Every row gives one point. The window is the flat piece filled in between its corners: a triangle in 3 columns, a solid with four corners in 4, and so on. A path goes straight from each point to the next, and from the last back to the first. After which points does the path pass through the window?
In the rows, 128 means zero.

Window (4 x 4)
[[ 86 137 114 145]
 [154 180 237  71]
 [174  80  83 189]
 [176 126 135  87]]
Path:
(1): [173  30 149 128]
(2): [135  72 101 145]
(3): [159 129 100 182]
(4): [153 161  78 200]
(5): [104 113 138 135]
(6): [130 101 179  90]
(7): [180 206 147  75]
(8): [188 145 111 144]
Through the window after points: 2

Window (6 x 6)
[[ 65  74  94 105 142 170]
 [134 156  92 154  97  19]
 [192 205 108 163  71  97]
 [ 90   7 114 150 130 184]
 [137 123 124 142 172  76]
 [142 177 167 145  70  84]]
Path:
(1): [200 112 150 106  78  42]
(2): [187 146 119 140  83 114]
(3): [ 75 179 137 182 133 118]
(4): [ 30  78 107 181 114 147]
(5): [138  79 116 111 126 151]
(6): [155  99 128 116 103  89]
(7): [106 168 112 153 100 116]
(8): [ 81 165  68 180 135  71]
Through the window after points: 4, 6, 8

Window (9 x 9)
[[215  97  93 138 144 149 143 131 166]
 [ 61  87 137  54 108  88  69  84 149]
 [100 102 200 114 110  80  81 195 125]
 [133 103 121 207 114 131 169 136 150]
 [136 165  97 154  54 193 153 139 159]
 [129 144 103 134 128 157 209 165 144]
 [ 77   7 131  62  98  88  57 159 111]
 [185 153  99 179  84  91 189 166 113]
 [163 161  70 167 137 203 156 101  96]]
Path:
(1): [122  99  51  93 121 109 126 197 117]
(2): [144 102 176 164  83 114 140 114 122]
(3): [176  82 148 159  91 144 159 164 118]
(4): [150 141  88 173 123 134 158 144 157]
(5): [ 81 107  86 141 107 126 102 154 177]
(6): [145 126 166 113  64 147 150 142  84]
(7): [181  59 151 124  70 135 139 128 138]
(8): [ 74 133 117 117 126  86 101 174 117]
(9): [119 142  72  99  86 102  93 164 171]
(10): [138  85 164 160 130 157 214 148 123]
(11): [167 105 203  98  67 104 123 142 132]
(12): [ 62  93  49 153 167 128  78 144 131]
Through the window after points: 1, 7

Window (12 x 12)
[[199  76  93 133 135 136 196  69 148  83 171  67]
 [108  67 202  57  65 123 153 104  98 137  67 130]
 [163 169 182 143 129 203 126 160 149  98 199 163]
 [182 119 176 170  87  84 124  75 235 106  88  88]
 [126 126  63 138 166 191 172 149  54 221 133 151]
 [165 120 122 166 184  12 116  39 124 148 169 211]
 [144 142 118 106  31 165 137 188  69 106 105 167]
 [116 173 144 112 205 164 209 123  48  50  83 142]
 [119 136  69 199 156 144 103  54 140 116 216 157]
 [193 120 134  73  95 136  10 104 146 157 169  55]
 [ 81 182 182  45  96 126 165 189 101 202 113  59]
 [116  58  62 120 141 109 140 168 214 161 114  66]]
Path:
(1): [150  93 158 159 121 136 147 126 108 152 139  87]
(2): [137  91 163 129 129 122 110 125 113 118 147 101]
(3): [141 156 110 115 128 105 172  72 118 137 116 209]
(4): [172 140 118  89  98 162 126 119 146 144 145 127]
(5): [120  97 133 147  88 110 139 148  99 138 132 107]
(6): [137 118 168 156 138 111 130 131 113 113 135 105]
(7): [158 165 127 100  93 139 152  83 160 143 129 131]
(8): [185 138  67  39  97 150 134  98 132 121 109 119]
(9): [144  88 155 208 156 115 143 101 141 111 169 117]
(10): [160 115 149 133 128 122 126 137 113  92 194  85]
(11): [161 141 118 113 107 169 121 102 154 152 106 146]
(12): [175 137  66  64  85  90 149  65 219 195 124 130]
(13): [ 99 107 169 207 165 156  99 148  44 118 191 145]
(14): [157  54 107 200 119 107 123 132 105  70 120  71]
(15): [150 185 157  54 128 122 118  65 199 167 184 164]
(16): [136 127  85   7  82 141 155 110 171  62 109 166]
Through the window after points: 2, 10, 16
